Every row gives one point. Each copy is the shape, with its points in the same order, turned, moved and blurred by noise. Say if it was mirrored as well.

Shape, 6 rows:
| -0.01 | -0.32 | -0.44 |
|  0.32 | -0.01 |  0.30 |
|  0.27 |  0.43 |  0.22 |
| -0.28 | -0.10 |  0.25 |
| -0.80 |  0.25 |  0.72 |
|  0.23 |  0.25 |  0.01 |
Copy 1:
| -0.21 | -0.62 | -0.02 |
|  0.33 |  0.05 |  0.37 |
|  0.60 |  0.12 |  0.03 |
| -0.09 |  0.14 |  0.07 |
| -0.22 |  0.91 | -0.27 |
|  0.46 | -0.06 |  0.01 |
Copy 1 is: only turned
Copy 2 (6 x 3):
|  0.43 | -0.03 | -0.30 |
|  0.00 |  0.13 |  0.49 |
| -0.26 |  0.45 |  0.33 |
| -0.27 | -0.24 |  0.05 |
| -1.01 | -0.47 |  0.05 |
| -0.06 |  0.36 |  0.17 |
Copy 2 is: only turned

Shape (9 x 4):
| -0.07 |  0.10 | -0.37 |  0.33 |
|  0.07 | -0.08 |  0.22 |  0.18 |
|  0.16 | -0.29 |  0.22 |  0.08 |
| -0.03 |  0.43 |  0.42 | -0.29 |
|  0.35 |  0.24 |  0.25 | -0.43 |
|  0.73 |  0.21 |  0.61 | -0.80 |
| -0.42 | -0.16 | -0.22 | -0.03 |
| -0.14 | -0.30 | -0.62 |  0.18 |
| -0.59 |  0.34 | -0.19 | -0.01 |
Copy 1, 9 rows:
|  0.08 | -0.38 | -0.43 |  0.22 |
|  0.10 | -0.01 |  0.25 |  0.13 |
| -0.10 | -0.06 |  0.30 |  0.14 |
|  0.42 |  0.35 |  0.02 | -0.38 |
|  0.00 |  0.57 |  0.04 | -0.27 |
| -0.27 |  1.09 |  0.28 | -0.36 |
|  0.02 | -0.54 | -0.05 | -0.31 |
| -0.36 | -0.68 | -0.39 |  0.04 |
|  0.41 | -0.41 | -0.39 | -0.37 |
Copy 1 is: mirrored
Copy 2, 9 rows:
| -0.12 | -0.21 | -0.66 |  0.15 |
|  0.10 |  0.13 | -0.18 |  0.11 |
|  0.32 |  0.13 | -0.13 |  0.21 |
| -0.23 | -0.18 |  0.34 | -0.17 |
| -0.02 | -0.31 |  0.40 |  0.24 |
|  0.13 | -0.28 |  0.98 |  0.43 |
|  0.26 | -0.33 | -0.52 | -0.24 |
|  0.31 | -0.42 | -0.85 |  0.17 |
| -0.19 | -0.42 | -0.45 | -0.47 |
Copy 2 is: mirrored
Copy 3, 9 rows:
|  0.62 |  0.00 |  0.16 |  0.23 |
|  0.03 |  0.01 | -0.02 |  0.09 |
| -0.07 | -0.12 |  0.12 | -0.12 |
| -0.03 |  0.49 | -0.51 |  0.04 |
|  0.01 |  0.13 | -0.57 | -0.28 |
| -0.41 |  0.04 | -0.99 | -0.64 |
|  0.36 |  0.41 |  0.39 | -0.08 |
|  0.67 |  0.08 |  0.53 | -0.15 |
|  0.46 |  0.68 |  0.10 |  0.27 |
Copy 3 is: mirrored

Shape, 10 rows:
| -0.21 | -0.14 | -0.03 | -0.30 | -0.28 | -0.27 |
|  0.38 | -0.05 |  0.39 |  0.22 |  0.52 | -0.01 |
| -0.65 |  0.46 |  0.42 | -0.28 |  0.08 | -0.25 |
| -0.52 |  0.48 |  0.30 |  0.57 |  0.12 | -0.02 |
|  0.45 |  0.25 |  0.01 | -0.31 |  0.55 |  0.16 |
|  0.18 | -0.42 | -0.07 | -0.18 |  0.39 | -0.57 |
|  0.41 | -0.16 |  0.23 |  0.38 |  0.72 | -0.02 |
|  0.34 | -0.32 |  0.04 |  0.55 |  0.20 |  0.11 |
|  0.19 | -0.40 | -0.41 |  0.28 |  0.41 |  0.49 |
|  0.33 | -0.11 | -0.43 | -0.16 |  0.15 | -0.49 |
Copy 1, 10 rows:
|  0.31 |  0.03 | -0.39 | -0.08 | -0.21 |  0.18 |
|  0.21 |  0.03 |  0.51 |  0.54 |  0.20 | -0.21 |
|  0.15 |  0.54 | -0.34 | -0.05 | -0.29 | -0.59 |
| -0.43 |  0.67 | -0.07 |  0.47 | -0.20 | -0.33 |
|  0.12 | -0.13 |  0.35 | -0.08 |  0.59 | -0.30 |
|  0.75 |  0.08 | -0.09 |  0.33 |  0.38 |  0.24 |
|  0.24 |  0.12 |  0.59 |  0.66 |  0.43 | -0.06 |
| -0.05 |  0.01 |  0.45 |  0.61 |  0.12 |  0.38 |
| -0.12 |  0.22 |  0.61 |  0.09 |  0.40 |  0.63 |
|  0.36 | -0.13 | -0.33 |  0.19 |  0.57 |  0.29 |
Copy 1 is: mirrored
Copy 2 (10 x 6):
|  0.20 |  0.05 | -0.53 | -0.15 |  0.09 | -0.12 |
|  0.53 | -0.20 |  0.40 |  0.54 |  0.00 | -0.13 |
|  0.20 | -0.24 | -0.55 |  0.27 |  0.73 |  0.02 |
|  0.07 | -0.62 |  0.07 |  0.25 |  0.64 |  0.49 |
|  0.49 |  0.41 |  0.07 |  0.80 | -0.06 |  0.20 |
|  0.90 |  0.05 | -0.20 | -0.04 | -0.26 | -0.15 |
|  0.70 | -0.11 |  0.59 |  0.43 | -0.06 |  0.07 |
|  0.23 | -0.28 |  0.65 |  0.04 | -0.16 |  0.12 |
|  0.39 |  0.34 |  0.63 | -0.19 | -0.04 |  0.40 |
|  0.63 |  0.08 | -0.30 |  0.06 | -0.50 |  0.15 |
Copy 2 is: only turned
Copy 3 (10 x 6):
| -0.20 | -0.03 | -0.19 |  0.04 | -0.41 | -0.03 |
|  0.37 | -0.21 |  0.11 | -0.54 |  0.28 | -0.38 |
| -0.04 | -0.22 |  0.04 | -0.54 | -0.63 |  0.54 |
|  0.01 | -0.12 |  0.78 | -0.37 | -0.25 |  0.33 |
|  0.49 | -0.05 | -0.35 | -0.31 |  0.42 |  0.05 |
|  0.36 | -0.36 | -0.32 |  0.09 | -0.21 | -0.52 |
|  0.52 | -0.41 |  0.27 | -0.41 |  0.39 | -0.51 |
|  0.08 | -0.08 |  0.41 | -0.07 |  0.34 | -0.64 |
| -0.02 | -0.36 |  0.12 |  0.26 |  0.72 | -0.30 |
|  0.46 |  0.10 | -0.32 |  0.36 | -0.13 | -0.33 |
Copy 3 is: mirrored
